Each row of a before or after table is a point. One or more steps were done to the points. Then noise was added and the rows were shuffled. The steps act on columns, c1 being the first. What was done? A step turns or swaps two columns, mirrors them in a line or flattens them onto one, adds a multiple of one to another, or multiplies or shifts one. Angles are multiples of 10 degrees, from the lower column toward the higher: turns from -170 to 170, lines from 10 to 170 but not 90. Use the fewest steps. Two steps may share a column if one is a turn and the other turns, adds or multiplies; they go together, in the order done. Otherwise the lowest column goes first.
(in the rows, 128 means zero)

Before, 14 rows:
[[ 30 118 144]
 [120 132 149]
 [152 109 155]
 [148 102 120]
 [154 111 156]
 [150 123 119]
 [156  98  49]
 [108 121 154]
 [104 114 152]
 [142 155 105]
 [143 119 157]
 [133 107 137]
 [106 114 144]
 [ 77 115 121]]
After (14 x 3):
[[150 150 120]
 [113 150 108]
 [178 136 142]
 [104 158 114]
 [114  93 134]
 [137 135 108]
 [225 145 121]
 [152 153 113]
 [123 150 129]
 [103 157 112]
 [108 146 147]
 [149 146 109]
 [106 128 138]
 [100 115 210]]
Steps: multiply c1 by -1; turn c2 and c3 by -150 degrees

Before (11 x 6):
[[120 140 145 166 140 169]
 [138 155  98  92 166 106]
 [ 94 134 131 148 110 176]
 [162 170  81 129 156 124]
 [131 159 153 114 126 155]
 [106  90 149 166 119 160]
 [160 155 101 111 163 113]
 [148 134  90 109 144 161]
 [162 164 131  83 181 126]
 [ 82 132 142 154 127 155]
 [115 122 162 149  89 138]]
After:
[[ 70 130 122 154 142 154]
 [154 138 144 109  87 161]
 [ 98  91 116 168 147 160]
 [ 82 135 109 148 129 174]
 [130 160 125 115 157 153]
 [116 138 140 162 148 169]
 [145 154 168  91  97 109]
 [169 166 156 126  82 123]
 [112 121  89 148 159 137]
 [177 163 178  83 132 128]
 [172 155 166 103 102 113]]
Steps: multiply c1 by 1.3; swap c3 and c5

Before:
[[123 144 140 135 122 148 133 149 104]
 [143 122 152 135 112 133 116 122 168]
 [117 111 131 122 166  97 114 146 106]
 [118 113 106 144 170 163 156 100 111]
 [179 159 149 112 112 161 162  91 133]
 [124  97 159 139 166 109 175 135 143]
 [129 100 152  86 115 120 137 147 157]
 [148 103 132 119 143 144 110  90 154]
 [167 103  98 122 139 157 137 131 137]
 [142 143 143 116 160 120 150 123 138]
 [117 149 113 126 131 137 137 122 122]
 [129 104 119 125 129 102 146 136 109]]
After:
[[148 160 140 121 142 142 111  89 206]
 [124 178 122 138 165 109 176 135 174]
 [122 116 107 134 123 150 134 148  55]
 [118  98 126 125 131 137 136 121 111]
 [130 150 149 125 129 103 147 135  70]
 [116 148 136 122 167  97 113 145  60]
 [130 171 125  86 115 121 137 146 215]
 [143 119 106 117 160 120 150 124 158]
 [180 104  90 111 111 162 160  90 142]
 [118 133 157 144 169 164 156 101  77]
 [165 142 171 121 138 157 137 133 154]
 [142 147 112 135 113 132 116 122 250]]
Steps: multiply c2 by 1.3; turn c2 and c3 by -150 degrees; multiply c9 by 3

Before, 14 rows:
[[ 97 151 123 117 122 116 107 120 110 154 162 166]
 [123 115 128 140 141 127 211 105 150 103 158 163]
 [ 94 124 108 120  96 131  88 123 130 144 145 109]
 [137  86 133 116 159 117  93 119  86 163 163 111]
 [127 143  96 121 152 134 123 132 116 101 169 159]
 [129 149 196  88 146  81  88 120 146 102 118 140]
 [ 64 111  94  91 147  89 126 140 145 101 158 156]
 [135 130 137 141  98 138  86 113 137 161 148 139]
 [ 99 128  96  97 153  92 120 103 151 142 158 146]
 [138 121  96 122  76  33 121 148 144 120 149 117]
 [120 123  97 137 140 114 100 142 108 101  86 156]
 [127  83 106 122 145 130 109 183 153 133  72 165]
 [125 146  97 102  63 134 179 117 151 104 128 163]
 [132 114 133 106  99  56  90 110 142 110 151 161]]
After:
[[134  86 137 144  97 139 131 115 107  95 143 140]
 [ 98 107 122 119 121 115 152 117  80 102 183 167]
 [ 63 127  94  90 146  90 113 134 115 154 203 155]
 [132  90 132 110 100  56 113 108 111 146 149 161]
 [120  99  98 135 140 114 123 144  78 155  92 156]
 [ 93  88 108 121  96 132 124 121 100 112 169 109]
 [126 108 107 113 146 130  83 180 123 123  72 165]
 [123 210 127 144 141 127 116 107 120 153 161 163]
 [136  94 133 117 160 118  86 117  56  93 157 111]
 [126 123  95 121 152 134 143 131  87 155 169 160]
 [ 99 120  96 102 153  92 128  98 120 115 178 146]
 [138 121  96 118  76  33 121 147 114 136 142 117]
 [129  88 195  90 146  81 149 113 116 154 117 139]
 [126 178  97 104  63 134 146 113 122 152 130 163]]
Steps: add -0.7 times c1 to c11; swap c2 and c7; turn c4 and c8 by 10 degrees; shift c9 by -30; multiply c10 by -1

Before, 10 rows:
[[135 106 146 137 139 147 123 127  91 122 145  91 105 107 147  96 164  97]
 [102 125 115  68 111 138 142 145 131 149  96  85 120 124 117 106 149 144]
 [133 130 162 123 133 176 141 100  68 146 130 146 112  91 128  85 152 135]
 [140 135 182 155 179  99  71  59 102  95 133 123 130 123 155 120  83  61]
 [188 149  94 124 180 110  95  91 168 119 134 165 155 165 160 168 118  94]
 [185 133 132 107 136  65 110  94 119 123 123 153 145 153 179 147 112  81]
 [109 116 119 114 146 102 131 121 114 165 109 105 122 100 113 119 185 155]
 [142  77 165 119 153 155 105  82 102 137 117 117  97  88 154 107 127 103]
 [170 145 106 104 166 129 147 141 141 102  76 148 146 153 201 154 156 142]
 [142 120 149  97 119 152 128 154 143 136 100  83 154  76 121 139 165 144]]
After (10 x 18):
[[170 130  94 152 180 111  95  90 168 119 134 166 155  91 105 168 118  94]
 [138 146 149 148 119 152 128 154 143 136  99  84 155 180 153 138 165 144]
 [158 138 106 194 166 109 147 142 141 102  77 148 146 113  87 155 156 144]
 [136 126 182 125 179 151  70  59 102  95 132 122 130 108  90 120  83  61]
 [137 100 166 152 154 141 106  83 102 137 118 116  96 174 114 108 126 103]
 [132 160 162 131 133 126 141  99  68 146 130 146 111 188 131  85 153 135]
 [132 120 147 133 139 133 123 126  91 122 144  92 105 156 108  97 164  96]
 [110 131 115 167 110 124 142 145 131 149  95  85 120 138 174 105 150 144]
 [115 116 119 129 146 167 131 121 114 165 109 105 123 127 148 119 185 155]
 [169  99 133 177 136 149 110  95 118 122 123 154 145  63 102 146 112  81]]
Steps: multiply c1 by 0.7; turn c6 and c14 by 130 degrees; add 0.5 times c14 to c2; turn c4 and c15 by -140 degrees

Before (11 x 32):
[[159 110 123 117 134 111 132  94 131 140 107 107 145 155 153 136 127 133
  117 149 129 131 125 114 160  65 146 147  97 144 128 148]
 [105 158 111 109 111 149 149  75 166 120 148 119 147 199 126  74 184 138
   84 136 144  80 111 133 136 145 159 112 199 133 107 136]
 [142 144 174 152 122 135 118 105 169 150 117 151  98 113  81 122  98 139
  137 164 113 119 109 177 143 123 127 102 108 122 155 116]
 [113  98  84 167 125 121 141  73 111 144 168 122 123 111 132  77 152 125
  128 143  87 149 158  44  88 136 168  91 172 180 168 161]
 [117 152 147 134 134  85 128 121 127 135 137 132  97 172 154  96 120 154
  112 163 114 146 144 169 186 117 183 136 141 105 119 135]
 [104  90 103 111  80 109 133 125 143 131  89  75 157 139  84 134 193 114
  139 122 129  94 110  98 140 149 166 145 108  95 125 120]
 [142 145 160 127  88 114 116 104 105 122  57 121 148 160 156 123  98  99
  175  96 168  88 112 151 152 152  97 154 122 117 138 125]
 [106  77 125 181 185 130 123 148 146 100 140 139  70 195 157  70 140 131
  174 146 137  59 175  87 153 123 160  87 117 114  82  93]
 [100 123 117 162  82  79 144 158  92 145  87 108 117 122 144 129 143 135
  138  82 150 104 119 101  63 126 164 106 157 119 135 121]
 [114 106 126 133 127  82 112 162 150 126 150 121 165  95 136 104  97 131
  127 150 154 112 128 116 169 139 167 135  99 111 118  94]
 [ 84 144 129 160 105 125  62 127 146 146  66 116 116 115 112  75 118 172
  167 127 135 143 156 112 156 144 143 127 132 144 115  65]]
After:
[[142 146 160 130 132 142 116 105 106 114  59 120 138 162 156 125 100 177
  176  97 166  90 111 150 151 130  88 152 124 115 136 125]
 [139 143 175 153 142 122 116 106 168 164 118 151 119 115  82 120  96 128
  137 163 111 117 111 176 143 128 119 104 109 122 156 120]
 [158 111 122 118 125 146 132  92 133 126 107 105 149 153 152 136 128 119
  118 149 129 130 123 115 160 130 159 149  94 144 129 151]
 [105 158 109 109 147 106 149  74 168 108 149 118 140 200 122  73 187 136
   86 138 142  79 113 134 135 127  77 111 196 133 108 135]
 [115 107 126 132 132 176 113 162 149 103 149 120 154  96 134 106  97 127
  128 153 154 113 133 114 170 128 129 137  97 112 117  90]
 [119 154 145 134 144 173 129 125 128 154 136 131 111 173 151  95 118 108
  114 163 118 145 143 168 185 128 135 135 138 105 120 135]
 [101 123 116 162 165 178 145 158  92 147  86 107 130 124 146 130 143 160
  141  83 151 105 117 102  61 128 169 103 155 118 135 120]
 [ 80 141 132 160 176 129  63 127 144 150  65 115 131 116 115  74 118 116
  168 127 138 144 155 112 158 131  67 125 131 143 116  66]
 [105  91 101 108 147 147 135 122 143 114  90  74 152 138  82 131 194 171
  140 123 126  92 106  96 139 125 175 149 109  91 129 119]
 [106  78 126 183  97 123 123 151 141 146 140 135  64 196 157  72 140  82
  173 146 136  55 174  87 156 128  76  88 120 116  83  95]
 [114  96  84 164 126 137 141  75 112 142 168 123 136 109 134  76 154 129
  129 143  85 146 158  44  91 127  90  90 170 181 168 158]]
Steps: turn c5 and c18 by -130 degrees; multiply c6 by -1; turn c10 and c13 by 40 degrees; add 1.5 times c16 to c27; multiply c26 by 0
